Each row of a before or after table is a point. The points were changed in one or more steps. Then noise was added and the rows were shuffled. The steps act on how far a point lies along the listed directions, d1 being the first. Write out the steps. A step turns or swaps two directions, mirrors them in a line or flattens them onto one, adds a multiple of one to another, or multiplies one. Angles are multiples of 10 degrees, from the lower direction toward the higher: turns from -170 to 170, lines from 10 to 170 but not 90. Use the fewest steps. Two steps may share a direction if one is a turn and the other turns, adds or multiplies; they go together, in the order done. Otherwise the lowest direction goes first.

Directions:
(1): [3.4 5.1]
(2): [-5.1  3.4]
Before:
[[-7.8 -1.3]
 [ 1.7 -0.2]
 [-2.5  1.3]
 [ 6.2  1.3]
 [-3.5 -0.1]
 [ 1.8  0.7]
 [-7.6 -2.9]
 [ 1.4 -2.1]
 [-6.4  4.0]
 [ 8.3 -0.3]]
After, 10 rows:
[[-0.1  0.6]
 [-0.2  0.5]
 [ 0.2 -2.3]
 [ 0.3 -1.1]
 [-0.3  1.6]
 [ 0.1 -0.6]
 [ 0.1  0.4]
 [-0.8  4.6]
 [-0.1 -2.0]
 [ 0.3 -0.5]]
Steps: flatten d1 and d2 onto the line at 40 degrees

Directions:
(1): [ 2.9 -4.8  5.8 -3.2]
(2): [ 3.0  6.1  0.5 -5.4]
(3): [ 7.6 -0.3 -2.0  3.7]
(4): [ 0.5 -3.9 -6.1 -4.7]
Before:
[[ 0.2  5.3  5.0 -6.5]
 [-1.3 -0.6 -0.5  1.7]
 [-2.0 -2.9  9.2  1.7]
 [-4.6  0.9  1.7 -2.6]
 [ 3.4 -2.8 -0.3 -9.8]
 [-8.0 -7.0 -1.5  4.1]
 [ 6.6 -1.4 -3.6 -6.4]
 [-3.6 -7.7 -4.3 -6.4]
 [-0.2  0.4  6.3 -2.0]
 [ 0.0 -2.5  1.4 -3.8]
 [ 4.3 -4.1  1.8  3.3]]
After, 11 rows:
[[-2.4  6.0  7.1 -3.4]
 [-4.0 -3.9  3.5  0.1]
 [-2.5  9.0  3.2 -0.7]
 [ 2.6 -3.2  3.9 -1.0]
 [-5.4 -7.7  0.3 -3.5]
 [ 4.6 -4.8 -4.0 -8.3]
 [-2.6 -1.2  8.7  4.0]
 [ 3.6  4.1  4.2 -9.2]
 [ 1.3 -0.9 -1.6 -0.5]
 [-1.3  0.7  3.2 -3.4]
 [-5.0  0.6 -4.6 -2.2]]
Steps: mirror d1 and d3 in the line at 140 degrees; turn d2 and d4 by -100 degrees

Directions:
(1): [ 1.7 -1.8 -2.5 -5.8  1.0  6.2  4.3 -7.0  4.0]
(2): [-5.4  6.1  5.2  2.5  0.3 -2.7  1.3 -7.7  0.9]
Before (14 x 9):
[[  6.9  -5.7  -5.1  -8.9   2.5   8.7   3.7  -2.3   1.0]
 [  2.2  -1.7  -2.3  -0.5   0.9  -1.2   1.9  -2.2   0.7]
 [ -4.9   4.5   4.2   1.6  -1.5  -5.0  -4.9  -1.5  -2.5]
 [  4.3  -3.7  -6.0  -3.9  -1.3   4.1   2.2   2.6  -0.3]
 [  9.6 -11.1  -6.8  -4.2  -0.4   6.7   1.8   8.4  -1.9]
 [  1.8  -3.9  -7.0  -4.6  -0.9   5.3   3.3   0.6   5.0]
 [  3.9  -4.5  -3.3  -5.3   0.7   8.6   4.5   0.0   4.8]
 [ -1.7   4.1   6.1   4.1   0.6  -1.1  -1.1  -0.9  -0.6]
 [ -3.0   4.0   5.7   4.0   3.6  -6.3  -0.5   1.1   2.4]
 [ -6.4   3.5   3.2   2.9   0.4  -4.4  -2.2  -0.4   0.8]
 [  0.3  -0.3   2.7  -0.2   0.6  -3.6  -0.4  -0.7   0.4]
 [ -4.4   8.6   7.2   2.6   0.3   1.3   2.2 -13.5   3.5]
 [  7.4  -7.5  -6.4  -4.2   0.5   5.3   2.1   4.4  -0.5]
 [ -5.6   4.6   5.3   3.8  -0.2  -3.1  -0.7  -3.2  -0.7]]
After:
[[  3.9  -3.6  -2.2  -4.7   4.4   3.1   3.2   0.7   6.4]
 [  4.1  -1.9   0.2  -2.9   1.3   6.2   1.6  -1.4   2.0]
 [ -5.4   7.6   8.3   6.3   0.9  -7.7  -2.5  -1.1  -5.3]
 [ -5.9   6.0   7.5   6.8  -0.4  -4.5  -0.3   0.7  -0.4]
 [ -2.9   3.9   1.8   5.0  -1.8  -5.5  -1.4   3.4  -4.1]
 [  0.2   0.5  -0.3   2.0   0.7  -3.8   0.7  -2.1  -0.4]
 [  0.1  -3.6  -3.7  -5.3   1.3   4.6   1.0  -1.2   4.4]
 [  1.5  -3.0  -2.4  -5.0   0.7   6.3   3.1  -3.8   2.9]
 [ -6.5   5.2   2.4   5.7  -2.1  -6.1  -0.9   1.4   0.5]
 [  0.8   3.1   1.4  -3.6   0.8   8.3   4.9 -13.9   6.2]
 [  2.3  -3.7  -3.9  -7.6  -0.2   5.1  -1.2  -2.3   1.3]
 [ -2.2   3.3   4.3   8.2  -0.7  -7.7  -2.7   5.6  -5.5]
 [  2.0  -2.4   0.2  -2.3   0.8  -1.1   0.4  -0.9   1.4]
 [ -2.1   1.7   5.9  10.2  -1.8  -8.9  -4.1   9.4  -7.9]]
Steps: mirror d1 and d2 in the line at 50 degrees

Directions:
(1): [-0.4  0.6 -5.0 -1.5  0.7  7.1  0.6 -3.8  5.5  4.1 -9.2  0.4]
(2): [ 1.0  2.1 -7.9 -5.4 -1.6 -1.4  8.5  4.3 -1.7 -5.3 -0.5  0.4]
(3): [ 4.5  5.6 -1.6 -1.2 -0.2 -2.6 -5.8 -4.5 -8.5 -2.4 -5.4  0.2]
(4): [ 2.5  7.8  3.5  1.8 -5.4  0.9 -2.7  6.1  6.0 -2.9 -1.7  4.4]
(5): [ 4.1 -1.5 -2.9 -4.2 -1.9 -9.3 -3.2  1.6  5.1  6.3 -0.5 -3.3]
(6): [ 1.5 -3.7 -0.7 -6.6 -8.3  4.6 -3.9 -4.8  1.0 -3.0  5.1  0.9]
Before, 13 rows:
[[-3.6 -0.8  1.8 -0.1  3.3  2.3  1.1  3.3  2.6 -0.5 -4.5 -0.6]
 [-5.2 -0.6  1.2  3.2  3.6  2.0  8.3  9.8  4.0 -1.6  1.6  2.5]
 [-1.4 -1.4  3.8 -1.1 -5.5  0.7  5.5  5.9  6.0 -6.1  4.2  3.4]
 [ 2.0  5.0  5.3  3.5 -0.1  0.2 -3.2  3.2  2.2 -0.1  0.2  4.5]
 [-1.1  4.0 -9.0  0.3  8.1 -3.0  6.8  0.6  0.1  3.3 -9.7  0.5]
 [-4.4 -7.9  0.3  0.1  0.8  1.6  2.4 -2.8 -3.2  2.8  4.9 -2.3]
 [-1.0  1.9 -2.7 -1.6  0.7  5.6  1.4  0.9 10.3  4.4 -4.9  2.6]
 [ 5.1 -5.4 -1.0 -3.0 -1.5 -2.5 -7.4 -7.4 -3.5  0.5 -1.4 -3.4]
 [-5.7 -2.6  1.7  1.9  3.6 -2.0 -2.4 -1.7 -1.0  3.0  3.1 -3.4]
 [-1.6 -3.2  0.1 -3.6 -4.5  2.5 -2.2 -2.7  5.9 -2.1 -1.0 -1.1]
 [-0.8 -3.7 -5.3 -0.4  8.9 -5.0  5.1  1.9  6.0  7.2 -6.6 -2.6]
 [-1.2 -2.7  2.2 -4.3 -2.9 -8.7  2.4  5.4  1.2  0.4 10.3 -1.7]
 [-7.4  1.3  8.9 14.3  8.3  1.6 -3.6  1.9 -6.2  1.5 -0.1 -1.1]]
After (13 x 12):
[[ -0.3  -6.7  -0.2  -0.9   3.7 -11.4   4.2   2.1   2.5   4.9   1.0  -4.6]
 [  0.4  -6.1  -1.5  -3.4   1.5   0.1   0.8  -4.3  -3.2   1.1   5.1  -0.7]
 [  1.6   3.3   0.2  -1.1  -6.7  -3.3   0.2   8.0   5.5   0.4   0.8   1.8]
 [ -2.0  -1.2  -4.0  -2.1   4.1   7.3   1.1  -5.7   2.4   4.1  -5.3   0.6]
 [ -3.0  -3.7   2.1  -2.6   0.7   3.3  -2.3  -0.1   3.4   0.6  -2.4  -1.5]
 [  4.2   2.2   1.2  -4.1  -1.0 -18.3  -4.4   4.6  -1.3   4.7   3.9  -3.7]
 [ -1.0   2.7  -0.6  -3.9  -6.1  -2.3  -4.3   2.2   3.4  -1.9   3.4  -0.2]
 [  3.5   1.8   3.6   0.1  -0.9   2.4 -10.8  -5.1   4.6   2.2  -6.8   2.6]
 [ -1.8   0.1  -4.5  -2.3   1.2  -0.9   4.3   0.6   1.3  -3.4  -5.7  -2.0]
 [ -3.5  -7.7   2.9  -3.6 -11.2   5.3  -5.4   0.0   5.0  -2.0  12.3  -1.2]
 [ -3.0   3.0   6.1   6.8   2.9   9.2  -8.0  -7.6   2.7   3.4  -5.4   4.7]
 [ -1.9  -7.8   3.2  -0.1   1.7  -4.8  -4.2   1.9   6.7   9.0   3.5  -2.9]
 [  4.3   5.1  -2.5  -0.5  -2.7   2.0   1.2   2.3  -4.1  -9.8  -4.8   2.9]]
Steps: turn d3 and d5 by -70 degrees; add -0.7 times d1 to d5; turn d2 and d6 by -120 degrees; multiply d4 by -1

Directions:
(1): [ 4.4  3.9  0.3  3.9 -1.0 -1.8 -3.0 -2.3 -5.4 -0.9 -5.2  1.1  5.1 12.9
  0.5 -2.8 -2.7 -1.8]
(2): [-1.5 -4.8  1.1  8.0 -4.1 -2.5  1.1 -2.0 -3.5  1.9  6.5  2.2 10.8 -2.6
  1.8  3.5  3.1  2.9]
(3): [-2.7  3.1  1.7  0.1  0.1 13.9 -3.7  2.2 -0.1  4.8 -1.5 -5.8  4.2  1.5
 -1.7  2.5  3.6  2.0]
Before:
[[ -2.8   1.9   0.6  -3.5   1.2   1.8  -1.3   1.2   0.9  -1.1  -2.8  -3.3
   -1.7   4.9   0.6  -2.2  -3.1  -1.3]
 [ -1.6   2.5   0.1   1.9  -0.2   8.6  -2.0   3.8   0.8   4.0   1.9  -3.5
    3.8   0.0  -1.0   3.1   3.1   5.0]
 [ -7.1   1.3   2.6  -5.9   2.6  14.1  -0.9   3.0   3.5   7.0  -1.1  -8.6
   -0.2  -5.7  -1.1   5.0   8.6   5.2]
 [ -2.7   1.3   0.2  -7.2   2.0   6.3   1.8   1.9   3.7  -0.2   0.4  -4.7
   -8.0  -3.3  -0.7  -0.9  -1.9  -0.2]
 [  3.4   2.3  -3.1  -3.0   1.0  -5.1   2.2  -1.3   1.3  -2.1  -0.5   4.7
   -5.5  -1.2  -0.9  -1.6  -1.1  -0.4]
 [  1.7  -2.4   0.7   3.2  -1.4 -12.7   2.9  -2.5  -1.1  -1.6   6.2   4.3
   -1.0  -2.9   1.6  -0.2  -0.7   2.4]
 [ -1.3   6.2   0.4  -2.6  -0.1  11.5  -6.3   2.1  -3.2   3.9  -3.2  -4.1
    1.2   5.3  -2.5   0.5   2.1  -3.4]
 [ -6.9   1.5   3.0  -1.8   0.3  18.1  -1.6   4.8   3.4   9.7   2.0  -8.2
    5.8  -8.5  -2.0   6.7   7.0   3.8]
 [ -3.9   2.6   2.8  -2.1  -0.8  18.8  -2.8   4.7  -0.4   7.4  -1.6  -7.7
    3.4   0.1  -1.4   4.6   5.2   1.2]
 [  0.1  -4.6   1.3   0.7   1.5  -5.0   2.6   1.4  -1.5  -1.3   1.8   2.4
    2.3  -4.3  -0.6   1.8   2.8  -0.6]]
After (10 x 18):
[[ 3.7  3.6 -3.0 -3.7  1.2 -3.8  1.1 -1.2  1.4 -1.9 -2.1  4.2 -5.8  0.7
  -1.4 -2.0 -1.3 -0.6]
 [-1.5 -5.8  2.4 10.0 -6.6 -1.1  1.8 -1.5 -7.0  4.4  6.6  2.2 15.1 -0.1
   3.4  5.4  4.2  2.1]
 [ 1.6  7.3  1.2 -5.5  3.5  4.0 -2.7  1.8  1.8  0.8 -4.3 -3.9 -8.8  4.1
  -2.3 -2.5 -1.2  0.5]
 [ 0.2 -0.7  3.2 12.1 -5.3  0.5 -1.6 -2.8 -8.0  6.2  2.8  0.9 20.7  6.1
   2.3  4.5  3.1  2.6]
 [-0.2 -0.2  0.1  6.5 -2.1  1.9 -0.8  1.6 -2.2  3.0  4.5  0.2  8.4  0.9
   1.0  3.0  2.6  5.2]
 [-3.9 -3.9  0.1 -0.4 -0.7 -5.4  2.1 -0.2  0.8 -1.9  3.6  0.2  0.9 -2.0
   2.2 -0.4 -2.3  0.2]
 [ 2.4 -1.5  0.7  3.5 -2.5 -8.0  2.6 -3.8 -4.6 -3.2  2.5  2.7  3.4  5.6
   2.7 -2.5 -4.5 -0.7]
 [-0.2 -2.2  2.5  8.9 -3.6 -5.6  0.0 -4.9 -7.9  3.3  1.4  1.8 15.6  6.8
   3.6  2.8  4.9  4.3]
 [ 1.5  1.7  1.7 -2.5  3.6  3.2 -1.2  3.0 -1.8 -0.3 -5.2 -1.4  0.0  3.4
  -2.4 -0.3  1.4 -2.0]
 [-2.7 -4.9 -0.1  4.4 -4.4 -4.4  0.4 -1.0 -3.9  1.9  8.9  3.3  6.7 -6.8
   1.1  3.9  3.9 -0.8]]
Steps: multiply d1 by -1; mirror d2 and d3 in the line at 50 degrees

Directions:
(1): [ 2.4  3.3 -4.7  3.2 -2.0  8.1  3.2  4.8 -0.6 10.3 -4.0  6.2 -0.9 -0.9
 -2.9  1.7 -0.1 -1.9  0.2 -4.5 -7.3 -7.0 -1.9  2.8 -3.1  2.6 -8.0 -1.7
  2.9 -1.6  6.5  1.2]
(2): [ 5.1  6.3 -1.6  2.6  3.7 -0.5 -1.0 10.1  3.3  2.6  2.2  3.0  0.4  2.5
 -0.9  3.7 -6.3  0.4 -5.7  1.9 -3.0  6.0 -2.4 -1.4 -4.8 -9.1 10.3 -0.1
  2.2 -2.4 -2.1  0.1]
Before, 8 rows:
[[ -3.3  -4.8   5.1  -1.8   2.5  -6.2  -5.2  -5.6   0.6 -12.0   3.8  -6.3
    0.1   1.6   5.1  -0.1   0.1   5.5   0.1   5.2   7.7   6.1   3.0  -5.9
    6.5   3.1   4.6   0.0  -2.9   1.8  -7.0  -0.8]
 [  4.1   5.3  -0.5   0.9   1.5  -1.1  -0.5   7.2   4.9   2.1   1.7   0.6
    1.4   3.0  -0.8   1.6  -6.1   1.0  -8.5   1.3  -3.0   5.5  -3.7   0.8
   -6.0  -6.3  12.0  -0.5   4.1  -2.0  -2.7   1.9]
 [  8.4   8.7  -5.7   2.8   3.9   3.8  -1.3  14.7   2.1   6.0   3.4   5.6
   -1.1   2.5  -4.0   3.5  -8.0   2.4 -10.3   0.4  -7.0   6.6  -2.9  -0.3
   -7.6 -12.0  14.0   0.6   2.9  -4.4  -1.0   1.2]
 [  0.5  -1.8  -5.4   2.3  -4.2   6.3   3.9  -1.5  -3.5  11.7  -4.3   5.4
   -1.3  -1.4   1.4   1.2   5.8  -1.8   1.6  -6.0  -4.3 -10.3   0.0   0.9
    1.0   7.6 -12.4   1.4   1.4  -2.2   8.1   1.1]
 [  6.9   9.4  -6.9   4.7   0.9   6.9   2.3   7.9   0.2  10.2  -1.5   7.8
    0.5  -1.3  -2.7   7.3  -2.8  -2.3  -5.1  -4.8  -9.2  -2.2  -2.1   2.1
   -4.7  -3.4   2.4  -3.1   2.1  -3.8   6.1   3.3]
 [  3.3   2.8  -3.5   1.8   0.9   1.6   0.7   1.9  -0.7   4.6  -0.3   2.4
   -1.2   0.1  -0.4   1.0  -0.5   0.1   0.6  -0.8  -3.3  -2.7  -0.7   1.8
   -2.3  -1.7  -2.8   0.6   2.1   0.0   4.9   1.0]
 [  2.3  -0.3  -2.9   0.5  -0.9   3.3   0.3   0.2   0.6   2.6  -2.8   2.1
   -1.6  -1.7  -3.2   3.1   1.2  -2.3   1.3  -5.5  -1.3  -5.1  -1.3   2.1
    1.3   4.3  -4.3  -2.3  -0.9  -0.6   4.1  -1.0]
 [ -1.7  -3.3  -1.5   1.2  -1.8   3.8   2.5   0.0  -0.7   7.6  -0.7   0.5
   -2.4  -1.6  -2.5  -2.8   1.5  -1.7   3.4  -3.5  -2.6  -5.2  -0.4   1.5
    0.9   2.3  -6.1   0.8   0.3  -1.2   5.8   1.6]]
After (8 x 32):
[[  5.9   7.2  -3.4   5.4   4.2   4.1  -2.0  12.8   3.7   4.9   1.1   5.7
   -1.0   3.2   0.2   6.6  -7.4   3.6  -6.3   1.4  -5.9   3.8  -2.2  -3.5
   -3.2  -4.2   6.1  -2.3   3.6  -3.5  -1.0   0.8]
 [ -0.8  -2.1  -0.2  -1.1  -0.2  -2.2  -0.1  -5.8  -2.1  -2.0   0.8  -2.3
   -1.1  -0.8   1.7  -2.0   3.0   0.8   3.6   0.5   1.8  -2.3   1.5   1.3
    2.0   1.7  -4.1   1.8  -0.2   2.1   2.6   0.4]
 [ -3.8  -6.6   3.4  -2.3   0.4  -4.5  -0.8  -4.5  -0.1  -2.8   3.1  -5.8
   -1.3  -0.8   0.4  -4.5   1.5   0.3   2.9   1.4   4.8   2.3   1.7  -1.4
    3.7  -0.7   2.5   2.5  -2.6   0.3  -0.6   0.4]
 [ -0.8  -0.1  -2.8   0.4  -5.3   6.7   3.7  -1.8   0.1   7.5  -4.7   1.9
   -0.1  -1.1  -2.2  -1.7   2.0  -1.3  -0.8  -5.0  -5.8  -8.3  -2.3   5.0
   -2.3   7.7  -8.6  -1.7   3.8  -0.1   5.9   3.0]
 [ -1.6  -3.5  -5.9  -0.7  -6.4  11.6   3.6  -4.7  -5.9   8.2  -4.7   3.6
   -3.0  -4.0  -4.2  -3.7   6.5   0.1   3.5  -7.8  -6.1 -12.9   1.4   5.0
    1.0  11.1 -16.4  -0.6   0.2  -0.2   8.6   2.2]
 [ -0.3  -3.5   1.2  -2.5   0.4  -3.4  -2.5  -4.9   1.0  -6.4   0.4  -3.3
   -1.0  -1.0  -0.6   1.1   1.9  -0.6   1.8  -1.8   5.0   0.3   0.6  -0.1
    4.5   3.0   1.8  -0.8  -3.7   0.9  -1.2  -2.1]
 [ -3.8  -4.4  -0.5  -2.3  -4.3   1.3   1.5 -13.8  -5.3  -2.5  -2.3  -2.5
    0.5  -5.1   1.3  -0.6   8.6  -1.5   4.9  -4.7   1.7  -7.4   3.9   2.1
    6.1  10.8  -9.8  -1.7  -3.9   1.7   4.8   2.3]
 [ -4.1  -7.9   3.8  -3.9  -0.6  -9.0  -2.4 -11.0  -2.1  -7.9   3.0  -6.7
    0.7   0.1   6.9  -2.0   6.3   1.5   0.9   2.4   9.9   2.9   3.6  -4.5
    7.1   2.7   2.6   4.6  -4.2   0.9  -4.2  -1.1]]
Steps: turn d1 and d2 by -120 degrees
